Rows are points. Any point is a mix of the corners, with weights that add up to 1. It lies inside the corners' shape when no weight is negative. Is each point inside? If not, which corners have a negative weight?

Corners:
(1): [ -0.7  28.2 -11.6]
(2): [-11.0  -8.0   1.8]
(3): [ -0.6 -23.3 -36.9]
(4): [20.9 -6.8 31.1]
Points:
[  0.4 -22.7  -7.8] => outside (1)
[ -3.0 -17.2  -6.1] => outside (1)
[13.0 -0.1  3.8] => outside (2)
[ 3.6 11.5 -5.7] => inside
[ -0.2 -12.6 -28.5] => inside
[ -0.2 -18.7 -31.5] => inside
[  4.4 -13.6 -16.1] => inside
[ 9.6 -0.8 -4.7] => outside (2)
[ 0.3 22.9 -9.3] => inside

Corners:
(1): [-44.3  -3.0 -11.2  17.3  12.2 -28.7   0.6   4.3 -10.7  12.2  17.9]
(2): [  4.6  -9.1  14.2  19.6   2.9   2.2 -15.1  14.1  28.0   2.8  10.8]
(3): [ 21.1  14.6 -23.8 -16.1 -39.2   1.7  -6.5 -25.1   0.9 -30.5 -20.9]
(4): [-14.2 -10.3  20.9 -19.1  -0.9  12.6   7.4  17.6  30.5  21.3 -19.1]
(5): [ -7.6  -7.7  -3.7  12.3  13.4   9.2 -28.5  12.1   2.6  19.4  -3.2]
(6): [-20.7 -10.9 -28.8  26.1  -5.8  -1.1  18.8  -2.7   5.9 -26.1 -19.8]
(7): [  4.6  27.4 -13.3 -11.2   0.6   9.1   0.1  23.9   3.2  -7.6  -0.9]
(8): [-18.6 -13.1 -48.5  -6.4  -3.7 -28.4  -2.3   8.1 -37.4 -29.2  14.4]
(9): [ -5.3   9.0  11.9  19.1   3.5  -9.4 -29.0  25.4  -9.3   7.1   0.6]
(10): [ 26.6  22.5   7.6  34.6 -10.3  10.6   2.1 -19.6 -22.0   3.2 -10.8]
(11): [ -1.9  35.1  14.5  28.4  -7.6  29.5  -7.0  18.2 -22.1  19.0  20.7]
(12): [ -3.9 -15.9 -36.0 -19.3 -20.8 -34.1   6.2  15.7  11.1  24.8   5.2]
Points:
[-1.4  7.7 -6.0 22.2  0.4 -2.7 -7.6  9.8 -0.5 13.9  2.0] => outside (3, 4, 8)
[ 0.7 -0.7 -3.9  1.8 -1.6 -6.2 -9.6  7.5  6.6  5.1 -0.8] => outside (6, 11)
[-10.4  -1.6 -14.3   9.8  -1.7 -10.0  -2.7   5.2  -8.6  -4.9   4.9] => inside
[ -7.0   1.9  -3.4  10.9  -2.1  -8.3 -12.2  14.9  -2.5   3.7  -0.4] => inside
[ 0.9  6.2 -3.7  0.0 -7.4 -2.9 -7.5 11.0  1.0 11.2  3.1] => outside (6)
[ 0.2 14.0 -8.6  5.7 -4.3 11.5 -0.5  4.1 -4.8 -8.3 -0.7] => outside (9, 12)

Corners:
(1): [  9.2  19.0  12.6  10.8  -6.8   8.1   1.6  18.4   6.1   2.6  -2.3  17.5
  35.5 -21.3  -1.2 -23.9 -18.1  31.2  21.4  14.3]
(2): [ -2.8  14.8   3.6  21.8 -12.0  -3.1   5.8   7.5  22.3 -12.6  -8.7  28.0
  -4.7   4.2   5.2   0.0 -13.8 -11.3 -27.3   4.0]
(3): [-12.1  15.6 -18.5  27.5 -11.9   5.4 -18.7  19.7  10.1  -7.7  11.3  26.6
  -3.2 -16.5   9.9 -13.2 -12.3  28.1 -11.0  -9.3]
(4): [-26.4  -7.3   5.2  -4.6   0.3 -19.1  28.6 -19.3  -2.1  22.5   5.6 -11.9
  -9.6  13.4  22.4  10.3   6.5 -30.4 -18.8  22.3]
(5): [-25.0 -18.1   0.7   1.9  18.1  -4.9 -17.1 -23.4   8.0  23.6  32.6  16.1
  -9.8  -4.4 -11.2  21.8  13.8 -17.5  -8.9  28.6]
(6): [ 21.4 -21.3 -19.1  24.1 -11.2   3.1 -27.2   6.0 -21.2   9.0   4.8 -17.6
  -1.8   3.0  -2.3 -12.7  -6.9  40.3  17.3  -8.7]
(7): [ 11.3  -6.3  -6.9  50.4  20.2   2.3 -14.4  26.6  -5.2 -11.4  17.0  -1.7
  -7.0  10.4  27.9  21.8  16.5 -13.0 -16.4 -18.9]
(8): [ 16.6   7.5 -23.6 -16.5 -26.3  -0.6 -19.3  20.9   2.1  -4.9  10.4  19.6
   9.3  11.7 -17.2 -33.0 -10.2  35.6  27.3  24.8]
(9): [ 12.2  11.3   3.1   1.7  17.8   5.6 -11.5   3.8  -8.8   5.5  16.6  -7.0
   9.9  -4.5  19.6  21.2 -21.1   4.0 -24.5   9.6]
(10): [ -4.9 -26.6  -6.6 -27.4   5.9   1.5  33.2 -28.6  -7.4  20.9  10.8   0.2
   4.6  -9.4  22.0  10.7  -7.2 -16.4  -8.6  17.5]
(11): [-14.2   7.8  34.4  -9.2  -2.4  10.9  26.2  -2.1  -0.6  32.4 -14.5 -10.5
  -0.6  18.0 -23.5  12.2   0.1  30.0  -4.4   6.8]
(12): [  2.0   9.0  -0.4  36.4 -11.1   5.3 -24.8  20.7 -14.2 -18.1  34.3 -12.9
  10.1 -30.7  -9.7 -16.2  -9.1  34.1   5.7   8.5]
(13): [-26.1   1.2  25.8  10.5  19.5  -0.2  28.5 -13.7  20.9   3.0 -11.2  -6.9
   3.5   2.6   8.9  10.3   5.7 -11.7  27.9 -10.6]
(14): [ -4.0  -6.5  19.2   4.3  -1.2  32.9  -3.2 -19.0  -9.5  27.1   3.0  14.0
 -23.5   2.4   4.8  -7.7  -8.6   5.2  16.5  -8.8]
(15): [  9.2   0.9 -26.2  29.9  12.8  19.6 -22.2   2.1 -17.9   4.6   6.7  13.0
  18.5   6.2   8.2  21.0  -5.6  10.0 -23.9  -0.7]
(16): [-20.4  15.3   7.4 -32.1  18.3 -13.3  17.9 -20.7 -15.7  19.2  12.0  13.6
   0.0  15.3 -10.3 -34.1  -0.8 -16.1 -12.1  27.9]
(17): [-17.6   3.0  13.5  20.4   7.8  27.0 -14.9  -7.1   2.8  23.3  -6.8 -18.9
  -9.3 -10.7   0.5 -10.7  16.7   6.7  17.4 -26.5]
(18): [-19.0 -13.6 -13.3 -12.1   2.8 -11.3  20.8  -7.3  31.4  14.4  29.0   4.9
 -15.4  13.5 -15.4 -18.8   9.6  -5.1  20.3  35.5]
(19): [ -6.7  -6.5 -13.8  -3.8  25.2   7.0   7.2  21.6 -28.6  -0.2   2.3 -26.0
   4.3  -8.1  35.6   6.2 -24.1  -8.2 -15.3 -14.5]
(20): [  5.8  15.3  -6.3 -19.1 -15.2 -10.1  28.2   8.6  21.6  14.4  -5.6  40.6
  14.3  12.0  -4.7  -1.9 -21.1 -12.1  18.6   4.2]
(21): [-14.1 -27.6  16.4   8.0  -1.4  23.7 -22.1 -20.1  14.8  12.0  46.5  -6.2
  13.0  -4.4 -16.2 -19.1  11.6  24.5  29.4  10.1]
Points:
[-4.0  3.4 -4.2 10.8  1.8  5.6 -3.1  7.0 -0.9  3.8  9.1  5.3  5.8 -5.2
  4.9 -4.3 -8.0 11.2 -0.6  3.3] => inside
[-6.0  4.2 -0.7  0.4  1.2  0.6  3.8  0.0  2.8  9.3  8.5 12.7  4.4  0.1
  0.9 -6.8 -6.1  2.2  1.4  7.6] => inside
[ -0.5  -0.2   2.6  12.0   1.5   7.5 -14.0   0.9   6.4   0.2  18.9   5.1
  -0.8  -6.0  -0.1 -10.1  -2.0  13.5   9.7   7.4] => outside (4, 11, 15, 19, 20)
[-10.7  -1.4  10.5   7.8   5.9   7.0   6.2  -5.0   4.8  10.0   4.1   0.6
  -0.2   1.8   2.1   1.0  -0.4   3.9   9.1  -0.2] => inside
[-17.0 -12.3   2.5  -0.9   5.0   6.0   3.4 -16.6  -1.9  21.0  12.4  -1.9
  -3.9  -1.4  -3.2  -1.3   2.2   1.4   8.0   5.7] => outside (1, 2, 7, 8, 9)

Corners:
(1): [-18.9   3.6 -25.4 -18.9 -14.8  15.6   5.5 -12.1  11.1  11.6  18.5   5.5
  13.5  19.9  19.6  -8.5  13.9  -7.1   3.3 -18.2]
(2): [-16.3  14.2  -6.2   5.7 -21.3 -14.7  -6.7  20.0 -15.7   0.7  10.1 -25.2
  13.4  18.5   3.3 -14.0  27.6   3.2  14.9 -26.0]
(3): [ 45.1 -40.5  12.3  16.9  16.8 -12.2 -10.3  11.0   3.5   7.3 -29.0  28.7
   4.6 -13.6  -3.2  37.1  -2.6  -4.5  -1.4   2.3]
(4): [ -7.5   7.2 -47.9  -2.6  -6.1 -10.6 -21.2  -6.1  -1.8   8.9   5.6 -21.8
  -1.2  23.9  -2.1 -15.8   5.6 -15.3  19.5  -5.9]
(5): [ 11.5 -28.7   8.7  13.1  43.9  -5.3 -11.7  31.1  44.8 -16.1  22.8  -3.8
  17.9  12.6 -19.2  -3.8 -17.7  30.8  14.3  -0.6]
(6): [-30.0   8.4 -19.0  25.0   0.6  -0.5 -14.5  16.4  26.5  21.3   3.8 -32.2
  19.8  13.7   2.3  24.7  -2.8  -6.7   2.0 -20.3]
(7): [-18.6  -6.3   8.1 -34.4 -12.8   0.1   1.5  -6.8   3.6 -10.1  -2.2   0.3
 -11.7   3.2   4.1 -13.0  -4.1 -14.7  -3.8  -1.9]
(8): [ -2.5 -10.5   2.3   4.2 -17.4 -18.2  -7.1 -23.4  10.6  -5.9  25.6   1.0
  -2.8  16.4  21.6 -20.8  -1.9 -27.7 -13.8 -17.3]
(9): [ 15.4   8.4 -11.8   1.2  -3.4  -4.8 -25.5   8.3   3.8  38.9 -14.2 -29.5
  -9.3  27.2   9.3 -12.7   6.0  12.4  11.9   2.0]
(10): [ -1.7  16.0   0.2  24.9  12.9 -10.2  13.0  -2.8  -4.2   6.4  10.2 -15.0
  -7.0  30.5 -24.9   5.3  21.8 -16.2   0.7 -24.4]
(11): [  1.6  26.6  -1.3 -26.1  -7.2  -1.2 -10.1 -17.6 -20.8  -4.0  18.8 -26.2
   1.1   1.0  11.6 -23.2  -4.1  -9.3  -5.0 -38.2]
(12): [ 45.2 -22.2  34.0   2.2  -5.2  -4.4  -4.9 -12.8  -2.1 -29.1 -21.9  42.0
  -4.4   8.2  25.2  33.5 -19.0  22.4  13.8  38.7]
(13): [ -2.5  22.0  27.2   7.0   6.6  -5.4   4.9   5.4  14.2  11.4  10.2  18.0
   2.1   0.7  35.5  -4.0 -45.9 -17.0  12.4  11.2]
(14): [ -9.6  -2.6  12.6 -21.7 -15.7 -12.7  30.3 -14.6   9.6  20.6   7.1 -20.1
  15.3   7.1  -0.2 -23.6 -11.2 -16.0 -10.1 -18.8]
(15): [-20.5  11.6  -6.3  -9.2   4.1 -11.9 -11.9 -14.6 -28.2  24.4  23.9 -16.0
   3.9  15.5  16.3 -12.9  21.3 -14.4   3.1  -4.3]
(16): [  4.2   1.9  -7.7  -1.2  24.6 -14.3  -3.8  47.8  47.7 -11.9 -23.3   2.6
  23.9  19.4 -14.2  21.8  22.2  29.3 -16.7   3.4]
(17): [ 25.4 -14.4  26.6  21.0  27.5   7.9 -15.4  16.0  47.1  -0.3  -7.6  11.2
   8.5 -21.1 -18.6  27.0  11.3   4.5  10.0  15.5]
(18): [-15.1  -3.1   4.3 -11.4 -17.1  13.8  -6.2 -18.6  -1.8  10.4  10.5  -2.9
  27.8  28.3  -2.7 -15.8 -17.7 -27.2 -10.0 -21.2]
(19): [  4.9  15.9   2.6 -17.7 -19.2  -4.4   9.4   3.2 -10.9   4.8  34.0 -36.8
   2.8  13.2  17.9  -6.6  -8.2 -27.5   3.1  -5.0]
(20): [  9.8 -12.3  -6.2  31.5  51.3   7.4  -0.2  31.6  15.5 -18.5  -5.0 -13.7
   1.5  11.5  -2.0   1.4  17.4  14.6   5.1   7.5]
(21): [ 18.1   6.1 -17.3  33.7  15.2  21.4 -10.4  34.3  28.9  -6.6  -0.6  16.9
   4.4  -6.9  -8.8   5.0   2.3  33.6   5.8  23.2]
Points:
[ 6.1 -3.9  3.1  3.2  3.5 -3.5 -5.4  7.4  8.6  1.1  3.9 -1.2  4.9  6.4
  9.7  1.2  2.9  3.0  3.2 -0.5] => outside (4, 10, 18)
[ -2.8  -0.3   0.3   2.7  -1.2  -2.8  -1.4  -0.4   8.0   6.5   5.5  -7.6
   8.7  13.2   0.5  -1.5  -1.5  -8.9  -1.1 -10.8] => inside
[ 6.7 -2.9  2.7  4.2  2.1 -3.0 -3.4  5.5 11.8 -1.8  1.1 -1.6  4.6 10.2
  0.9  4.5 -0.9 -1.3  4.3 -2.5] => outside (15)
[ 1.3  2.6 -3.7  3.8  3.8 -4.6 -3.8  4.8  4.6  3.0  4.8 -8.4  4.3 14.3
  3.3 -2.0  2.4 -2.5  0.9 -8.2] => outside (17)
[ 3.6  0.8 -1.8  3.3  7.0 -4.9 -4.5  7.6  8.7  0.7  4.7 -8.5  3.0  8.1
  2.5 -1.1  3.5 -1.2  5.4 -4.2] => outside (18)
[ 1.1  9.4 -5.6 -3.6 -7.3 -4.1 -8.0 -1.8 -5.9  4.2  3.3 -9.5  1.8 15.3
 12.8 -2.6  1.2 -7.2 -0.4 -9.9] => outside (5, 14, 17)
[ 2.8 -2.4 -2.0  3.0  0.6 -5.2 -7.1  2.4 10.0  5.5 -0.7 -0.8  6.6 10.1
 -0.5  2.9 -1.0 -1.4  3.4 -6.1] => outside (19, 20)
